Every row gives one point. Each copy is the shape, with its points in the same order, turned, moved and blurred by noise. Say if it was mirrored as well.

Shape (6 x 3):
[[.29, -.06, -.28],
[.09, .68, .17],
[-.16, -.07, -.38],
[-.27, .30, .49],
[.23, .70, .60],
[-.34, -.49, -.15]]
Copy 1 (6 x 3):
[[-.31, .12, .25],
[-.35, .01, -.63],
[-.08, -.26, .31],
[.24, .03, -.60],
[-.26, .36, -.89],
[.43, -.18, .37]]
Copy 1 is: mirrored
Copy 2 (6 x 3):
[[-.14, .05, -.32],
[-.24, .62, .42],
[-.13, -.23, .03],
[.32, .39, .56],
[.08, .94, .41],
[.35, -.48, .08]]
Copy 2 is: only turned

Shape (8 x 4):
[[-.20, .20, -.11, -.59],
[.20, -.06, .02, .68],
[-.91, .03, .21, -.31],
[.67, -.14, .24, -.06],
[.11, -.31, .10, .04],
[-.17, .34, .12, -.15],
[-.45, .06, -.19, .22],
[-.50, -.63, -.24, -.33]]
Copy 1 (8 x 4):
[[.03, -.65, .12, .18],
[-.27, .68, -.02, .11],
[.23, -.48, .72, -.46],
[.11, .07, -.71, .19],
[-.24, .00, -.16, -.09],
[.25, -.22, .23, .25],
[-.21, .06, .56, .02],
[-.57, -.60, .07, -.45]]
Copy 1 is: mirrored
Copy 2 (8 x 4):
[[-.36, -.18, .59, -.24],
[.15, .10, -.54, -.06],
[.11, .03, .82, .32],
[-.34, -.57, -.46, -.14],
[-.25, -.22, -.21, .15],
[.02, -.21, .34, -.25],
[.08, .36, .21, -.04],
[-.63, .29, .39, .49]]
Copy 2 is: only turned
Copy 3 (8 x 4):
[[-.83, .14, .14, -.20],
[.45, .08, -.54, .26],
[-.82, -.44, -.46, -.53],
[.29, .12, .33, .15],
[.19, .00, -.11, -.28],
[-.40, -.11, -.24, .13],
[-.25, .07, -.58, -.14],
[-.29, .18, -.19, -.94]]
Copy 3 is: only turned

Shape (10 x 6):
[[-.31, -.08, .31, -.20, -.17, .08],
[.28, .45, -.29, .60, .06, .60],
[.18, .61, .28, -.28, -.17, -.14],
[.14, .23, .20, .37, .06, .05],
[-.52, .01, -.66, .16, .30, -.08],
[.33, .16, .38, -.44, -.04, -.13],
[-.57, -.36, .01, -.12, .09, -.21],
[-.07, .21, .15, -.06, -.08, -.28],
[-.44, .23, -.15, -.03, .57, .04],
[-.42, -.37, -.32, -.05, .16, -.26]]
Copy 1 (10 x 6):
[[.00, -.52, .04, -.02, -.19, -.20],
[-.70, .24, .20, .10, -.60, .64],
[.13, -.24, -.30, -.61, -.25, .21],
[-.26, .18, .17, -.17, -.43, .03],
[-.16, .14, -.13, .72, .31, .18],
[.11, -.36, .17, -.62, .00, .15],
[.09, -.21, .10, .30, .33, -.43],
[.13, .01, -.01, -.17, -.06, -.04],
[-.56, -.02, -.30, .16, .34, -.05],
[.14, .00, .25, .48, .37, -.15]]
Copy 1 is: only turned
Copy 2 (10 x 6):
[[-.21, .43, -.01, .17, .23, .11],
[-.14, -.91, .37, .02, .09, .08],
[-.15, .31, .42, -.40, -.07, -.18],
[.11, -.22, .11, -.15, .31, -.10],
[-.54, -.35, -.61, -.20, .01, .43],
[.19, .46, .24, -.14, -.19, -.12],
[-.24, .40, -.61, .09, .25, .28],
[-.13, .23, -.08, -.28, .11, -.16],
[-.19, -.09, -.25, -.36, .11, .67],
[-.32, .12, -.73, .00, -.01, .23]]
Copy 2 is: mirrored
Copy 3 (10 x 6):
[[-.08, -.15, .24, -.03, .28, -.12],
[.59, .10, .62, .22, -.94, .13],
[.07, .16, .01, .66, -.05, .17],
[.31, -.16, .30, .39, -.38, -.18],
[-.36, .32, .25, -.29, -.75, -.46],
[.30, .09, -.20, .47, .28, -.03],
[-.37, -.16, .09, -.33, -.02, -.53],
[-.12, -.01, -.03, .34, -.05, -.13],
[-.18, .37, .51, .13, -.37, -.55],
[-.30, .05, -.03, -.39, -.31, -.47]]
Copy 3 is: mirrored

Shape (12 x 8):
[[.39, -.13, .06, -.56, -.34, .26, .41, .58],
[.15, -.48, -.16, .34, -.18, -.02, .07, .21],
[-.25, .24, -.21, -.24, .68, -.06, .51, .16],
[-.45, -.28, -.04, .08, -.29, .41, .39, -.25],
[-.42, -.14, .03, -.22, -.11, .00, .72, .60],
[-.34, -.12, -.13, -.06, -.26, -.10, .36, .12],
[-.05, -.18, .27, .21, -.15, .05, -.36, .17],
[-.12, .32, -.31, .73, .24, -.12, .11, .40],
[-.52, .12, .49, .22, .16, .23, .27, -.32],
[.19, -.10, .18, .00, .14, -.59, .03, -.04],
[.38, .32, .03, -.32, -.33, .10, .13, .10],
[-.03, .41, -.45, .32, -.39, -.33, -.48, .56]]
Copy 1 (12 x 8):
[[-.08, .66, -.15, .47, .49, .33, -.49, .24],
[.13, -.24, .23, .40, .25, .21, -.06, -.02],
[-.29, .54, .13, -.10, -.57, -.24, -.06, .04],
[.01, .23, .62, -.08, .58, -.25, .04, -.13],
[-.22, .55, .46, .43, .12, -.26, -.61, -.16],
[.11, .15, .32, .11, .25, -.31, -.37, -.01],
[-.11, -.26, -.22, .12, .51, -.01, .00, -.36],
[-.19, -.36, .29, -.23, -.37, .25, -.36, -.40],
[.00, .37, .19, -.29, .22, -.35, .26, -.71],
[.37, -.03, -.38, .20, -.13, -.20, -.05, -.18],
[.19, .44, -.30, -.14, .39, .30, -.33, .13],
[-.12, -.59, -.21, -.26, .12, .18, -.88, -.07]]
Copy 1 is: only turned
Copy 2 (12 x 8):
[[.63, .48, .64, .06, .43, -.01, -.18, .22],
[.19, -.08, -.10, .04, .76, -.11, -.10, -.27],
[-.39, .19, .16, -.01, .36, -.19, .52, .67],
[.58, -.48, -.11, -.32, .35, -.36, .23, .25],
[.49, .22, .03, .20, .67, -.29, .11, .80],
[.33, .06, -.14, -.20, .44, -.20, -.02, .45],
[.22, -.17, -.25, .33, .13, .04, -.24, -.13],
[-.60, -.20, -.21, .18, .57, -.43, -.34, .28],
[.23, -.38, -.25, .21, -.18, -.51, .39, .38],
[-.04, .49, -.35, .04, .15, -.11, .12, -.16],
[.25, .31, .39, -.18, -.07, -.16, -.33, .14],
[-.33, .08, -.32, -.03, .35, .23, -.94, .20]]
Copy 2 is: mirrored
Copy 3 (12 x 8):
[[.34, .31, -.44, -.40, -.15, .11, -.59, .69],
[-.50, .00, -.46, .01, .09, -.07, -.15, .26],
[.10, .35, .25, -.54, -.04, .18, -.43, -.56],
[.00, .10, -.01, -.35, .59, -.36, .25, .36],
[.12, .59, -.13, -.33, .43, -.13, -.73, .21],
[-.14, .43, .06, -.09, .20, -.25, -.16, .19],
[-.07, -.33, -.02, .30, .14, -.12, -.22, .28],
[-.66, .07, .22, .10, .35, .51, -.28, -.19],
[.35, -.05, .29, .02, .62, -.08, .20, -.24],
[-.01, .16, -.23, .33, -.35, -.01, -.08, -.27],
[.29, .19, .03, -.09, -.29, .29, -.03, .54],
[-.67, .11, .53, .39, -.22, .33, -.43, .48]]
Copy 3 is: only turned
Copy 4 (12 x 8):
[[-.53, .30, -.37, -.15, .45, -.16, .49, -.53],
[.25, -.02, -.05, .26, .37, -.53, .43, .03],
[-.20, .03, -.32, -.56, -.12, -.03, -.17, .48],
[-.06, -.26, .09, .15, -.42, -.49, .25, -.28],
[-.76, -.22, -.29, -.25, .09, -.43, .44, .09],
[-.28, -.33, -.09, .01, .12, -.46, .17, -.05],
[.04, -.01, -.12, .70, .23, -.06, .22, .01],
[-.04, .13, -.24, .25, .16, -.78, -.20, .72],
[-.23, -.07, .30, .28, -.56, -.05, .03, .23],
[.06, -.13, .19, .06, .58, .17, .08, .34],
[-.29, .26, -.01, .12, .46, -.14, -.18, -.42],
[-.16, -.11, -.47, .72, .76, -.65, -.43, .17]]
Copy 4 is: mirrored

Shape (15 x 9):
[[.18, -.06, .21, -.64, -.03, -.56, -.25, -.04, -.08],
[-.07, .15, -.47, .34, -.20, .22, .34, -.02, .24],
[-.02, -.54, .35, .07, .29, .26, -.75, -.07, -.46],
[-.19, .44, .04, .08, -.08, -.33, .18, -.23, .59],
[-.19, .43, -.26, .23, -.07, .36, .21, .05, -.08],
[.64, -.18, .30, -.34, .44, -.27, -.38, .33, -.22],
[-.10, .52, -.28, .07, -.45, .39, -.24, -.05, .43],
[-.28, .27, -.30, -.22, .17, -.32, .13, -.10, .34],
[-.13, .77, .00, .16, -.18, .17, -.15, -.16, -.54],
[.41, -.33, .18, -.20, .13, -.44, -.54, .21, -.43],
[-.02, .57, -.19, -.36, -.22, .41, .15, -.09, .22],
[.65, -.59, .88, .06, .41, .15, -.41, -.32, -.74],
[.50, -.29, -.32, -.44, -.01, -.29, -.40, -.39, -.30],
[.01, .40, -.21, .46, -.62, .24, .01, -.03, .13],
[.53, .08, -.25, .09, .37, -.06, -.62, -.26, .07]]
Copy 1 (15 x 9):
[[-.12, .01, -.17, -.28, .23, .61, .08, .28, -.54],
[.21, -.04, -.23, -.16, .06, -.18, .08, -.02, .79],
[.62, .60, -.01, .27, -.18, .17, -.47, .10, -.61],
[-.30, .05, .06, -.22, .08, .54, .24, .08, .66],
[.07, -.15, .16, -.01, -.03, -.35, -.05, -.03, .49],
[.19, .05, -.34, -.16, -.26, .39, .15, -.25, -.85],
[-.36, .30, -.06, .00, .34, -.22, -.10, -.22, .60],
[.06, .00, .22, -.41, .29, .38, .32, .10, .34],
[-.30, -.19, .43, -.10, -.15, -.22, -.57, .02, .17],
[.21, .23, -.35, -.41, -.19, .37, -.14, .13, -.75],
[-.26, -.22, .06, .17, .48, -.10, .08, -.15, .33],
[.59, .05, -.37, .53, -.61, .67, -.61, .02, -.87],
[.31, -.12, -.43, -.41, .46, .46, -.47, .00, -.45],
[-.30, .15, -.29, -.11, -.09, -.28, -.31, .04, .69],
[.28, .26, -.19, -.39, .08, .41, -.37, -.64, -.14]]
Copy 1 is: only turned
Copy 2 (15 x 9):
[[.35, .06, .24, -.49, -.01, -.22, -.30, -.61, .28],
[-.38, -.18, -.22, .08, .34, -.08, .07, .32, -.36],
[-.19, .21, .17, .05, -.54, .74, -.19, -.35, .39],
[.23, -.26, .06, -.10, .43, -.40, -.29, .39, .30],
[-.27, .05, -.53, .30, .31, -.01, -.07, .15, -.08],
[.44, -.15, -.01, -.31, -.47, .36, .17, -.71, .18],
[-.20, .08, -.15, -.25, .84, .21, .04, .36, .07],
[-.03, -.22, -.31, -.31, .11, -.46, -.49, .01, .22],
[-.16, .51, -.36, .34, .36, -.07, .10, -.09, .47],
[.04, .06, .27, -.20, -.37, .29, .15, -.85, .27],
[.08, .39, -.51, -.28, .64, .08, -.15, .24, -.09],
[.50, .45, .38, .24, -.94, .69, .25, -.48, .42],
[-.11, .31, .22, -.66, -.40, -.13, .29, -.32, .13],
[-.23, .06, .04, .16, .74, .09, .25, .34, -.04],
[-.05, -.18, -.13, -.44, -.25, .08, .43, .00, .44]]
Copy 2 is: mirrored
Copy 3 (15 x 9):
[[.48, .34, .29, -.15, -.29, -.64, .37, -.12, -.42],
[-.02, .10, -.43, .42, .17, .33, -.10, -.32, -.05],
[-.03, -.04, .69, -.37, -.24, -.08, -.14, .60, .18],
[-.03, -.04, -.44, .20, .08, -.53, .16, -.59, -.12],
[-.22, .09, .03, .54, .05, .18, -.21, -.42, -.07],
[.28, .70, .59, -.48, -.13, -.35, .29, -.04, .07],
[-.44, -.04, -.11, .32, .38, .00, -.03, -.30, -.60],
[.26, -.03, -.28, .10, -.17, -.25, -.09, -.62, -.24],
[-.17, .07, .56, .79, .10, -.33, -.29, -.22, -.17],
[.58, .39, .66, -.30, .00, -.35, .34, .21, .00],
[-.34, .32, -.08, .33, -.14, .01, -.11, -.47, -.68],
[-.09, .77, .70, -.29, -.45, -.53, -.02, .86, .51],
[.64, .51, .22, -.15, -.04, -.30, -.16, .31, -.48],
[-.28, .06, -.11, .70, .46, .03, .08, -.11, -.21],
[.21, .39, .17, -.39, .44, -.35, -.42, .04, -.07]]
Copy 3 is: only turned
Copy 4 (15 x 9):
[[.18, .20, -.41, -.59, .43, -.07, -.10, -.23, -.04],
[-.05, .27, .28, .30, -.18, .11, .21, .56, -.22],
[-.34, -.69, -.18, .09, -.16, -.13, -.18, -.69, .02],
[.41, .41, .18, -.03, .07, .25, -.38, .26, -.31],
[.06, .14, .18, .23, -.48, .27, .36, .17, -.41],
[.28, -.19, -.47, .09, .58, -.13, .18, -.68, .03],
[.06, .00, .25, -.07, -.08, .86, .06, .44, -.34],
[.01, .44, .17, -.18, .19, .14, -.15, .02, -.59],
[.21, .02, -.50, -.05, -.73, .37, .16, -.03, -.49],
[-.04, -.41, -.60, -.13, .43, -.38, .05, -.40, -.07],
[-.04, .46, .10, -.21, -.18, .77, .31, .12, -.23],
[.08, -.56, -.69, .42, -.27, -.24, -.12, -.90, .68],
[-.42, .10, -.84, -.08, .37, .10, -.08, -.24, -.02],
[.09, -.14, .05, .12, -.47, .52, .08, .78, -.15],
[-.09, -.14, -.55, .53, .32, .30, -.11, -.31, -.33]]
Copy 4 is: only turned
